Every row gives one point. Before rounding, the points of a table are all equally far from one centre. They may lie mostly on one side of it. Write the centre, to within rounding.
In the rows, 100 means zero.

Points, 6 rows:
95,150,118
135,151,132
118,90,111
140,143,135
125,164,113
138,101,127
Centre: 122,127,105

Points:
107,135,101,97,112,138,152,115
134,101,106,62,132,148,126,151
141,117,99,143,136,82,146,106
150,75,121,129,140,124,104,169
178,121,108,107,94,94,171,118
96,103,93,124,102,134,104,168
160,98,117,116,105,158,143,98
137,71,86,86,132,117,95,175
99,79,99,105,99,159,130,141
127,104,138,50,90,137,110,136
166,134,86,71,73,113,141,115
Centre: 139,96,107,103,100,104,118,129

Points:
92,109,69,83,152,34,89,133,119,152,125,136
51,120,73,109,133,87,105,148,90,163,105,151
72,115,105,102,138,99,160,122,76,153,97,139
59,103,83,70,154,55,102,119,133,123,74,147
76,65,61,83,142,46,121,159,137,107,100,149
90,92,108,135,155,62,141,82,147,137,96,138
82,88,106,140,144,53,83,156,164,121,74,126
71,148,95,118,104,85,95,119,138,145,110,141
108,123,57,85,178,53,81,99,119,90,82,124
65,123,87,103,142,54,63,89,132,127,111,131
85,98,120,76,162,79,74,103,119,154,93,121
61,74,83,69,147,47,154,136,123,140,83,95
63,54,88,93,169,67,108,116,71,130,73,127
97,104,40,140,149,66,88,151,105,103,118,167
82,103,95,81,136,70,84,97,117,134,49,128
111,111,108,127,133,15,87,142,126,122,103,123
66,134,137,112,144,52,116,89,124,118,82,103
Centre: 90,99,80,118,142,88,114,131,111,109,106,97

Points:
75,84,82,118,69,123,33,67,88,66,95,47,128,56,83,118,86,143,74,177
79,83,125,107,62,172,41,104,81,95,151,54,127,95,100,105,113,128,54,158
88,69,99,144,56,88,99,54,62,99,94,70,90,54,72,101,105,136,95,144
79,72,95,107,111,158,74,65,122,88,110,67,94,60,79,116,131,146,73,124
99,43,91,130,97,106,59,97,108,58,87,62,100,87,56,106,118,98,73,145
74,74,113,124,58,139,96,105,67,130,85,94,132,126,65,122,95,164,101,161
87,71,134,131,75,153,62,91,116,75,68,62,113,104,98,84,100,143,105,171
74,65,87,145,109,109,70,123,98,87,77,65,80,47,93,127,118,146,57,143
58,93,123,147,39,155,61,101,82,48,110,65,118,95,110,90,121,100,71,163
80,53,89,142,78,82,26,96,93,83,118,50,113,83,101,94,115,131,49,191
67,51,121,136,49,110,51,82,88,63,118,54,107,107,72,151,163,144,80,126
53,32,120,145,86,137,68,111,82,68,73,90,115,81,89,116,130,138,47,150
84,34,107,142,61,113,20,111,114,79,114,47,121,90,88,93,96,128,44,154
78,36,92,171,91,129,59,68,95,59,120,69,108,69,107,97,136,94,101,143
84,35,98,138,109,122,44,119,106,84,119,48,144,72,76,120,118,113,93,176
85,19,99,112,100,117,47,83,116,76,111,39,114,88,83,82,97,126,74,152
83,32,74,154,93,128,41,99,103,56,122,75,120,54,85,106,115,139,79,167
89,56,118,148,88,134,63,109,80,79,64,87,116,83,99,70,67,135,67,159
79,60,78,113,70,68,61,98,77,98,71,45,82,75,115,118,119,148,65,155
87,79,123,160,61,82,44,46,110,98,147,86,119,125,124,70,112,120,85,173
64,56,132,158,121,150,72,87,98,103,76,61,116,75,92,92,126,117,80,124
77,75,109,126,102,84,69,56,95,58,79,40,82,94,78,118,127,129,98,151
62,53,120,144,68,155,25,103,109,85,98,49,104,114,110,88,123,117,69,128
81,31,82,151,89,126,45,83,100,102,128,93,92,95,95,100,139,108,40,138
105,93,119,161,82,104,54,108,110,52,94,64,88,91,125,68,108,142,88,173
98,46,129,139,66,123,9,71,108,66,110,83,113,58,105,117,109,131,67,144
64,46,67,127,50,133,58,93,92,70,106,112,88,69,81,116,79,126,91,155
Centre: 78,82,102,132,82,102,78,94,96,86,121,81,133,102,115,119,102,134,83,128
